Every row gives one point. The last column is the point's height on a tilted bowl or saddle (a function of degree 2), plus a little noise. Along how many of its main directions does it bend up, bend down or stay straight?

Points:
[[ 2.0 -0.6 -0.3 -4.1]
 [ 0.7  2.4  4.3  0.5]
 [ 1.5  2.6 -0.2 -2.2]
 [-3.2  1.2  1.7  0.5]
 [ 8.3 -5.5 -0.7 -3.9]
 [ 0.7 -4.5  0.6 -2.2]
 [-1.3  2.3  5.9  4.5]
 [-2.0  7.6  2.2  8.6]
 [ 1.8 -1.4  7.1  3.0]
 [ 0.3 -1.0  5.5  1.3]
 [ 0.1  1.7 -0.2 -2.1]
 [-4.3 -2.8 -0.3 -0.9]
 [-0.3  0.6 -2.3 -1.9]
 [-3.6 -2.3 -0.5 -1.3]
 [-5.3 -2.8 -3.9  0.0]]
Directions: 2 up, 0 down, 1 straight

Points:
[[ -4.0  -2.9  -3.0   0.2  -0.6]
 [ -4.9  -4.9   5.6  -3.3  -7.5]
 [ -0.2  -1.5  -2.9  -2.2   1.5]
 [ -0.1   0.2  -3.1   0.1   1.4]
 [ -2.3  -9.1   5.6  -0.8 -10.5]
 [ -1.3   4.2   1.3  -3.6  -1.5]
 [ -5.2   2.9   3.5  -2.0  -1.5]
 [ -6.9   3.8  -1.2   2.6  -1.6]
 [  2.7   4.5  -3.1  -0.3  -1.5]
 [ -2.8  -0.5   3.6  -2.2  -1.1]
 [ -6.7   0.1  -5.9  -2.3  -3.9]
 [  2.2  -2.4   1.8  -0.7   0.1]
 [ -0.4  -0.5   5.9  -3.6  -2.8]
 [ -0.5  -6.5  -0.6   1.4  -1.5]
 [  2.9   0.3   2.6  -4.8  -2.0]
 [ -2.1   2.7   1.9  -3.5  -1.0]
 [  2.7  -2.3  -2.6   4.8   0.2]
 [ -1.3   3.9  -3.1   0.0  -0.3]
 [ -3.6  -5.7   2.4  -0.2  -4.0]
 [  0.1   4.5  -3.0  -0.3  -0.6]
 [  1.7   1.9   6.1  -1.2  -1.8]
 [  0.3   3.3   5.2  -0.6  -0.6]
 [  2.3  -0.8   3.6   0.6  -0.4]
 [  2.1   1.2  -1.0  -1.0   0.9]
 [ -2.3  -1.5  -2.0   0.2   0.8]
 [ -4.9  -5.2   5.6  -1.0  -7.0]
 [  4.5  -0.6   2.7   1.7  -0.7]]
Directions: 0 up, 3 down, 1 straight
